Every row gives one point. Each copy is the shape, with its points in the same order, stretched, turned, moved and blurred by noise. Say if it was mirrored as well.

Shape (8 x 3)
[[ 37 -21  41]
 [ 40 -13 -57]
 [-51 -50   9]
 [  1   7  17]
 [-21 -11  24]
 [-29  19  -1]
 [ 19  35 -38]
 [ 65  31 -75]]
Copy 1 (8 x 3)
[[ 44  -6  42]
 [ 38  -2 -62]
 [-47 -37  12]
 [ -1  17  13]
 [-20  -1  29]
 [-33  29  -4]
 [ 15  46 -44]
 [ 59  39 -87]]
Copy 1 is: only turned
Copy 2 (8 x 3)
[[ 39 -14 -17]
 [ -3  16  66]
 [-55 -36  -2]
 [  3  13 -16]
 [-22  -5 -24]
 [-36  37 -23]
 [ -6  59  13]
 [ 19  63  73]]
Copy 2 is: mirrored
Copy 3 (8 x 3)
[[ 45  38  33]
 [ 42 -15 -56]
 [-43  75 -13]
 [ -4  14  23]
 [-22  30  19]
 [-40  -8   8]
 [  2 -46 -11]
 [ 51 -69 -51]]
Copy 3 is: mirrored
Copy 4 (8 x 3)
[[ 30 -11  49]
 [ 51 -24 -45]
 [-47 -68  14]
 [ -8   1  16]
 [-24 -22  23]
 [-31   4 -11]
 [ 22  20 -40]
 [ 76  27 -72]]
Copy 4 is: only turned

Shape (10 x 4)
[[-19  38   9 -52]
 [ 18 -30 -47 -17]
 [  5  -7  10 -58]
 [ -9 -24  15  92]
 [ 13 -10 -50 -23]
 [ 22   5 -44   5]
 [  4 -17  -1  54]
 [ 42 -20  17  63]
 [ 14 -39 -19  62]
 [ 47  -2  21  66]]
Copy 1 (10 x 4)
[[-40   5  46 -54]
 [ -3 -41 -39 -23]
 [  0 -30  29 -57]
 [ 57  41 -24  60]
 [-24 -35 -31 -24]
 [-26 -26 -25   9]
 [ 31  13 -20  39]
 [ 47 -13  -6  67]
 [ 41  -3 -47  44]
 [ 33 -12   8  77]]
Copy 1 is: mirrored
Copy 2 (10 x 4)
[[-24  63   8 -34]
 [ 37  25   2  33]
 [ 20  44  40 -20]
 [-52 -51  32  71]
 [ 30  37 -13  23]
 [ 12  10 -24  20]
 [-18 -27  18  49]
 [-12 -67  28  33]
 [  0 -39  14  73]
 [-17 -73  15  16]]
Copy 2 is: mirrored
Copy 3 (10 x 4)
[[ 26  34   9 -42]
 [ 17 -44 -56 -12]
 [ 52  -9   3 -22]
 [-64  -5 -22  84]
 [ 10 -31 -53 -29]
 [-24 -29 -40 -21]
 [-43 -15 -23  45]
 [-53 -47   4  54]
 [-42 -39 -46  54]
 [-67 -42  16  43]]
Copy 3 is: mirrored
Copy 4 (10 x 4)
[[-17  41   1 -62]
 [ 11   5 -61   0]
 [  8   2 -14 -58]
 [-16  -9  33  84]
 [  6  21 -60  -7]
 [ 15  36 -44  15]
 [ -2   1  10  51]
 [ 38  -6  22  59]
 [  6 -10 -12  70]
 [ 43   9  30  59]]
Copy 4 is: only turned

Shape (12 x 6)
[[ 11  -4  -8  15 -16  22]
 [  0  21  19   0 -42 -26]
 [ 26 -18  41  20 -10  18]
 [-13   6  -3  22  31 -45]
 [120 -16  -3  -3  31  33]
 [-17   8  10 -13  31 -35]
 [  9   7  13  31  26  32]
 [ 24  -7 -10  -5  23 -38]
 [ -7 -24   6  16  14 -10]
 [ -9 -11  16  48  24  16]
 [-10  -4  -8 -12   7  18]
 [ 18  -3  10  -9 -17  27]]
Copy 1 (12 x 6)
[[ 15 -11  -1  17  -4  12]
 [  0 -23   6 -22  28 -35]
 [ 15 -34  39  27  29  17]
 [ -9  24  37  28  -8 -45]
 [121 -29  38  46 -17  20]
 [ -3  33  50  -7   1 -32]
 [ 13  15  22  47  22  24]
 [ 29   4  42  12 -22 -37]
 [-11  -1  39  23 -12  -6]
 [-13  13  27  51   8  17]
 [ 10  18  27  -9  -6  18]
 [ 32 -11  14  -5  13  24]]
Copy 1 is: mirrored
Copy 2 (12 x 6)
[[ 33 -25  14 -10   2 -10]
 [  4   2  34   0 -22 -56]
 [ 33 -27  25  33 -21   4]
 [-14   5 -32  31  25 -43]
 [ 89  10 -50  17 -65  52]
 [-32  15 -15  19   7 -20]
 [ 37  -5   6  23  28  22]
 [ -5   8 -44  15 -19 -28]
 [ -1 -30 -13  24   8 -17]
 [ 26 -33   4  41  39  -4]
 [ -1 -16  -1 -19   8   6]
 [ 25 -18  24 -11 -21   7]]
Copy 2 is: mirrored

Shape (11 x 6)
[[  2 -33  48 -38  66  24]
 [ 39 -46 -13  21  29 -25]
 [ 28  -2   1  22 -18 -15]
 [  5 -78 -11  50  42  46]
 [-24 -15  15 -37  62  20]
 [  6   4 -48 -18   0 -33]
 [-15  33 -16  17  -7 -21]
 [  5  39 -38   6   6 -10]
 [-60  22 -36 -13 -40  -7]
 [ 57 -43  44 -65  57  65]
 [ 24   3 -46  42  17 -11]]
Copy 1 (11 x 6)
[[ 18 -19  74   9  85  34]
 [ 41 -47 -24  21  27   8]
 [ 41  -7 -12  32 -20 -10]
 [ 29 -32 -22  56  53  83]
 [  0  10  39   8  86  32]
 [  2   3 -26 -15  16 -14]
 [ 11  33 -14  32   4 -17]
 [ 24  41 -28  18  25  -9]
 [-41  44 -16   7 -18   9]
 [ 68 -17  86 -24  75  66]
 [ 45   4 -59  29  19   4]]
Copy 1 is: only turned
Copy 2 (11 x 6)
[[  9 -35  20 -51  72  50]
 [ 14  52 -49 -18  45  40]
 [  3  45 -24 -24 -19  16]
 [-28  10 -20  36  55  96]
 [ 20 -45  15 -24  64  17]
 [ 29  -2 -70  -5  -4  -9]
 [ 27  21 -27  12 -11 -17]
 [ 44  14 -31  16   3 -13]
 [ -7 -40 -32  28 -42 -41]
 [ 43 -43  32 -65  47 101]
 [ 39  51 -62  21  15  12]]
Copy 2 is: mirrored
Copy 3 (11 x 6)
[[ 16 -13  28 -60  62  39]
 [ 51 -47 -17  10  22 -31]
 [ 12  -3  -3  35 -20 -16]
 [ 12 -74 -27  36  74  27]
 [-16   0 -15 -55  58  27]
 [ 11   4 -50 -21 -32 -14]
 [-20  25 -30  12 -15 -24]
 [ 10  40 -46  17 -15  -7]
 [-71  11 -48   0 -43  -1]
 [ 60 -18  46 -62  46  78]
 [ 27 -15 -62  41   2 -21]]
Copy 3 is: only turned

Shape (13 x 8)
[[  -4   31    1   22   -8   16    5  -16]
 [   4   -4   16    8  -13  -28   13  -11]
 [ -17   -1   19   14   77  -12    4  -36]
 [   9  -16    9 -121  -10    3  -20   34]
 [  10  -16   12   14  -17   40  -30  -18]
 [   7    0   22    2   -5   22   12   54]
 [ -17  -14    3   24   -9  -14  -36  -39]
 [ -26   28  -13  -24   -1  -19  -22  -29]
 [   5   18  -40   19   51    0  -34  -18]
 [ -16    0  -32    5  -12    8   16   35]
 [  13   23  -21  -16  -15  -24   -5  -39]
 [ -50  -13   -1   10   72   24    5  -38]
 [   2  -18    3   26   -3   -2   20  -36]]
Copy 1 (13 x 8)
[[ -6  39   1  30 -10  16  13 -10]
 [ 10  -5  14  26 -19 -19   7   2]
 [ 10  -2   5  17  72 -12  22 -17]
 [ 68 -35 -19 -80 -31  20 -41  10]
 [-12   8  12  29  -6  35 -39  -5]
 [ 10  11  31  -4 -23  29  11  43]
 [-27   0 -12  40   5 -18 -29  -9]
 [  4  22 -41  -5  -3 -14 -13 -20]
 [  5  16 -52  46  41  18   1   7]
 [-16   0 -24   7 -35  26  32  28]
 [ 29  12 -34  25 -21 -10  -5 -29]
 [-33  -4 -12  -4  74  17  26 -25]
 [-11  -7  10  42  -6  -1  12 -22]]
Copy 1 is: only turned
Copy 2 (13 x 8)
[[   4   -8    4   15   18  -20   11  -26]
 [  14   35   14    2  -11  -11    9    3]
 [  -7   67   15   14   82   16   -2    4]
 [ -22  -10   10 -111  -27   57  -23    5]
 [  24  -13  -12   22    2   43   -9  -25]
 [  14  -37   24  -12    6    1   -1   36]
 [  -5   40  -17   38   -3   19  -22  -21]
 [ -38   28   -8  -15    5   -8  -15  -33]
 [  -3   21  -46   11   65   -7  -40  -10]
 [ -19  -22  -23    1   -4  -19   15   34]
 [   6   33  -19  -21   -4  -22   -1  -42]
 [ -43   44   -6   28   82   43   20    4]
 [  20   38   -7   25    8    8   32  -10]]
Copy 2 is: mirrored

Shape (14 x 9)
[[-35 -62  57 -25 -32  38  45 -17  26]
 [ 63  12   3   4  47  37  19  66   1]
 [-63  39  58 -51  -2  86 -13 -17  31]
 [ 31 -25   1  74  32 -18 -62  39  31]
 [ -4  24 109 -27  14  11   7 -13  29]
 [ -2 -40 -22   9 -14 -34  57  10  27]
 [-68  40  -8  45  51  33  59  -6  21]
 [  3   7 -35  -1  36  42   0 -58 -21]
 [  4  68  17 -10 -73 -11 -51 -46  -7]
 [-14  33   7 -39 -60  -5  31 -38  35]
 [  5 -11   5   3 -19  31 -30 -32  57]
 [ 49 -28 -10   3  62   7  19 -11 -26]
 [-39 -43 -27  11  49 -38 -35 -17 -17]
 [ 44 -23  13  26  22  31 -34   0 -41]]
Copy 1 (14 x 9)
[[ 30  13 -74 -29 -13  -1 -61  20  35]
 [-20   1   6 -22 -42   2  53  80 -67]
 [ -6  46  -4  13  38  78 -31  19  27]
 [-67 -49 -35  17 -17 -37  43 -18 -35]
 [-11 -11   5 -37 -21  48 -52   6 -16]
 [ 14  26 -29  -9 -61 -94   9  15   7]
 [-14  16  59  19   6 -24  15  64  80]
 [ 47  19  15 -36  57 -21  39  27  -4]
 [ 66  29  12  33  -2  21   8 -98 -32]
 [ 48  65  -5 -10 -38 -20 -11 -50  23]
 [-15  22 -45 -13  29  10  21 -25   6]
 [ 14  -9  11 -63  17 -59  30  67 -61]
 [ -9 -25  -8  12  40 -82 -23   8 -18]
 [ 28 -36 -33 -11  27  -5  44  33 -56]]
Copy 1 is: mirrored
Copy 2 (14 x 9)
[[ 46  35  28 -10  64  43 -74  60 -14]
 [-36 -25 -23 -29  -8 -34  32  43 -46]
 [-42  54  31  61  55  -3 -78  21 -39]
 [ 10 -40 -55  -5 -30 -68 -33  27  39]
 [-27  49  28   8  45 -35 -22  73  21]
 [ 61 -19  -6   0 -13  31  22  32  -8]
 [ 17 -19  61  69 -35 -24 -15  42 -56]
 [  9 -21  46  14  25 -45  -1 -34 -50]
 [-12  73  -6  10 -21 -40  18 -63  22]
 [ 27  64  10  29  12  20  33  -2 -17]
 [ 29  33 -22  29  42 -31 -39 -14  -8]
 [  2 -48  30 -31  27 -39  26  19 -23]
 [  6 -70  17  27   9 -15 -30  -7  28]
 [-21 -22   5 -55  14 -58 -31 -13  -9]]
Copy 2 is: only turned
